Each row is a point. The points of each table are mixes of a few directions, plus a little noise. Count the directions of each table, and those that both share. Where both have some left over, give the other angles between the two spaces (their principal angles), to ten degrees, smallest first.
(in the rows, 128 means zero)

First (4 x 3):
[[164 149  93]
 [137 148 111]
 [ 52 143 172]
 [161  69 138]]
Second (6 x 3):
[[100  38 196]
 [120  97 149]
 [128 129 127]
 [133 152 111]
 [136 157 108]
 [150 194  78]]
Directions: first 2, second 1, shared 1

First (10 x 8):
[[116 138 100 129  90 134 137  97]
 [ 67 139 152 117 189 113  99 167]
 [177 147 147 203 106 169 122 117]
 [118  92  59  45 118  87 144 113]
 [ 94 115  86  84  93 135 136 120]
 [ 66 151 170 103 236  48 114 153]
 [208 114 177 191  74 203 144 136]
 [143 139  90 145 148 110 106 118]
 [149 141 192 168 121 137 152 115]
 [137  93 105  95 106 143 130 144]]
Second (9 x 8):
[[101 143 104 110 172  74 115 117]
 [140 120  58 155 138 135  68 135]
 [184  73 137 174  87 157 110 114]
 [ 99 117 157  54  90 152 188 146]
 [135 173 227 141 100 178 198 141]
 [139  76  69 137 122 147  65 146]
 [116 127 158 125 138 125 133 139]
 [135 157 103 103  93 145 166 115]
 [105 167 137 152 212  38 106 102]]
Directions: first 5, second 5, shared 4; angles 60

First (8 x 11):
[[ 97 156 122 141 167 101 135 169 117 183 121]
 [125  92  92 112 157 148 163 104 107 103 165]
 [128  84 237 121  65 124  92  88 133  92  95]
 [ 43 103 203 127 130 122 138 199  72 165 109]
 [177 173  45 148 128 148 118  93 172 110 135]
 [113 113 131 132 182 105 146 108 119 147 142]
 [249 152  57  94  96 128 118 100 180  83 159]
 [ 99 150 141 149 102 147 111 158 122 140  99]]
Second (10 x 11):
[[102 144 118 126 121  74 126 134 186  76  80]
 [119  70 138  97 121 115 116 131 128 164 111]
 [ 51 121 162 100 125  72 149 154 222  76 127]
 [144 109 112 162  81 135 116 138 192 175 179]
 [137  86 154 104 179 129 125 107 108 116 164]
 [146 163 171 114 143 142  74 131 112 134  91]
 [146 141 146 118 164 141 115 116  87 112 117]
 [142 128 148 102 153 120  93 118  91 123  68]
 [131 205  37 215  43 217 225 154  61 180 197]
 [163 112  96 145 149 134 141 101  93 121 150]]
Directions: first 5, second 6, shared 1; angles 30, 40, 80, 90

First (11 x 18):
[[150 124 156 146 138 123 130 127 100 123 103 127 131 132 138 123 119 110]
 [148 124 152 143 137 122 129 126 104 124 107 128 132 132 136 124 121 113]
 [ 58 146  37  71  98 148 126 135 217 141 209 131 116 114  93 139 152 188]
 [ 80 141  69  90 108 139 127 133 188 138 182 131 121 119 104 135 145 168]
 [109 134 103 113 120 134 127 130 153 132 150 129 125 124 118 131 136 145]
 [154 123 161 149 139 120 131 127  96 122 100 127 132 135 140 124 118 107]
 [106 132 102 110 120 133 126 130 153 133 151 128 123 124 117 132 135 145]
 [106 132 101 111 120 134 128 129 155 133 151 128 126 123 118 131 134 145]
 [130 128 131 130 129 126 127 127 126 128 126 128 128 128 128 128 127 127]
 [223 104 249 208 170 102 133 118   8 109  22 124 142 147 176 112  94  49]
 [143 124 147 140 135 124 128 127 110 124 111 128 131 132 136 124 122 115]]
Second (10 x 18):
[[100 157 137 171  77 169 113 174  74 153 125 152 146 154 163 123 171 125]
 [143 142 127 126 123  93 142 144  95 145 147 127 184 175 128  84 156 133]
 [ 99 137 136 159  94 181 108 149 112 134 116 145 104 117 153 152 140 123]
 [164 101 118  80 183  71 149  81 177 107 137 102 127 113  90 119  89 131]
 [103 152 135 166  83 167 113 168  81 150 126 149 143 151 160 125 165 126]
 [124 119 129 123 136 139 125 116 151 116 119 127  99 102 125 151 110 127]
 [164 113 119  87 171  63 153  99 152 120 144 106 155 138  97  99 111 135]
 [160  97 119  82 184  81 146  80 186 100 132 102 109  98  89 131  81 131]
 [119 143 130 146 104 140 126 150  98 142 131 137 148 148 143 116 152 128]
 [104 118 132 138 121 177 109 120 152 111 105 133  68  81 134 176 105 124]]
Directions: first 1, second 2, shared 0; angles 80

First (10 x 32):
[[ 63 160 185  73 177  52 235 125 120  89  56  42 138  98 105  78 121  90
  100  86  64 135 124 158 101 138 188 208   7 127 116 153]
 [170 123 129 155  96 148  99 127 135 129 112 200 128 123 130 144 149 137
  146 152 135 149 117 136 153 151 123 102 188 161 123  85]
 [ 93 140 147 101 154  96 173 127 123 115 109  76 131 120 120 106 119 113
  113 106 104 123 130 136 111 124 150 163  68 117 126 150]
 [176  98  73 172  91 195  35 132 134 166 202 187 119 159 149 170 128 162
  149 160 187 114 135  97 146 111  72  60 224 118 141 118]
 [183 116 116 166  86 165  76 128 137 137 130 215 126 130 136 155 149 145
  151 161 149 146 118 128 158 147 109  85 213 160 126  81]
 [109 132 132 115 143 115 145 128 125 125 129  97 129 128 126 119 120 122
  120 117 121 121 132 128 117 121 134 143  99 116 129 145]
 [151 112  98 150 110 163  80 130 131 149 169 154 123 146 139 150 126 146
  138 143 159 119 133 111 136 117  98  93 176 120 136 126]
 [116 126 121 122 137 127 129 129 126 132 143 105 127 134 129 126 119 129
  123 122 132 118 133 122 120 117 124 131 114 113 131 145]
 [ 88 152 172  92 159  73 204 125 123  98  69  79 135 103 111  94 127 100
  111 102  81 138 122 153 113 141 173 184  49 135 118 137]
 [130 119 108 134 126 145 105 130 128 142 160 124 125 141 135 137 120 137
  129 131 147 116 135 114 126 114 109 113 141 112 135 140]]
Second (9 x 32):
[[148  96 180 158 111 156 189  72 105 113  94 106 109 141 102 183 122 163
  171 127 153 110 185 130 132 183  84 101  90 107  77 160]
 [105 164 116 124 150 103 137 120 112 160 107 139 121 116 152  84 133 104
   99 136 107 170  85 108 117  93 174 133 128 128 146  93]
 [ 98 164 134  89  97 126 128 136 159 121 120 155 145  96 129 107 121 112
  104 171  87 130 116 143 102 104 164 141 121 135 130 127]
 [159 109  80 139 141 151  81 193 165 107 181 136 162 143 119 138 139 145
  121  85 150 100  94 138 166 122 112 144 201 153 159 122]
 [ 89 145 119 128  93 109 122 137 124 148  95 150 137 105 204  63 103 104
  109 145 100 165 107 124 118  91 166 122 152 138 159 134]
 [191  90 150 142  97 127 148 130 100 101 112  97 119 158 108 196 134 147
  163 110 176  86 202 160 161 214  75 116  85 112  91 176]
 [108 190 112  93 134  79 132 136 115 159  97 147 125 104 153  75 139  81
   80 157  91 170  87 125 110  97 198 147 105 128 148  94]
 [134 111 108 151 185 176 114 133 163 120 183 132 140 142  82 148 142 162
  132  92 141 115  81 105 142 102 109 133 188 142 137  94]
 [122  84 153 129 142 124 100  93 106 123 164  93  90 150 103 159 120 135
  173 130 148 106 195 118 105 146  71 114  81 111 106 154]]
Directions: first 2, second 6, shared 0; angles 40, 60

First (8 x 32):
[[106  83 178  30 120 173 115 163 166 161 116 145 129 134 108 127  24  95
  131 128 105 128 111 136 134 163  90 177 185 121 159 104]
 [110  72 150  53 109 165 117 140 156 165 115 112 128 142 121 124  45  93
  112 136 110 132 115 131 135 164 117 163 154 135 150 125]
 [120 110 176  81 152 150 120 143 156 136 119 176 135 122 119 113 110  96
  144 130 110 150 141 144 125 126 108 164 182 120 129 104]
 [145 143  87 198 136  99 137  89 102 112 132 107 127 127 150 118 212 133
  115 136 141 140 150 126 121 101 173  97  84 144  98 155]
 [146 197  98 214 137  85 140 121  94  85 146 137 125 113 133 143 205 183
  145 115 154 110 131 119 123  96 133  83  92 117 111 132]
 [116  90 157  66 123 157 119 142 153 153 119 132 130 135 121 123  67  99
  123 132 112 134 121 134 132 151 113 159 160 127 144 118]
 [142 186  75 208 109  88 140 117  89  98 144  94 120 124 134 153 173 190
  127 116 158  95 114 108 128 115 138  75  66 125 123 145]
 [140 146 103 177 134 107 134 105 110 114 132 119 127 125 140 125 184 135
  123 131 137 135 141 126 123 108 152 105 100 136 110 143]]
Second (8 x 32):
[[138 145 130 140 137  65 165  84  91 145 168  54 154 114 146 139 202 109
  154 136  91 168 184 117 141  96 198 126 144 126 127 144]
 [127 130 122 121 114 113 139 121 116 140 141  87 134 128 130 141 120 132
  131 127 119 125 130 117 136 133 142 125 125 127 140 134]
 [126 120 134 133 142 169 102 151 156 108  98 205 112 133 120 108 112 130
  115 126 153 117 106 145 114 134  86 133 126 130 113 115]
 [118 109 127 118 123 202  84 178 172 105  80 223  98 144 109 111  50 147
   99 120 172  86  66 145 111 161  48 132 112 131 125 109]
 [134 139 130 136 134  87 152 100 104 139 154  81 145 119 139 135 177 115
  145 133 104 154 165 120 136 107 173 126 139 127 127 138]
 [135 142 126 131 124  71 163  92  92 149 167  44 150 118 142 146 176 117
  149 133  94 155 171 112 144 108 189 124 137 126 136 144]
 [135 132 140 147 159 127 125 119 133 114 122 172 131 120 133 108 180 112
  134 133 127 153 152 143 119 104 135 133 142 129 104 123]
 [112 108 114  99  90 190  95 178 159 124  95 158 100 149 106 136   7 162
   97 116 165  66  51 125 124 182  55 125  99 129 152 117]]
Directions: first 3, second 2, shared 1; angles 60
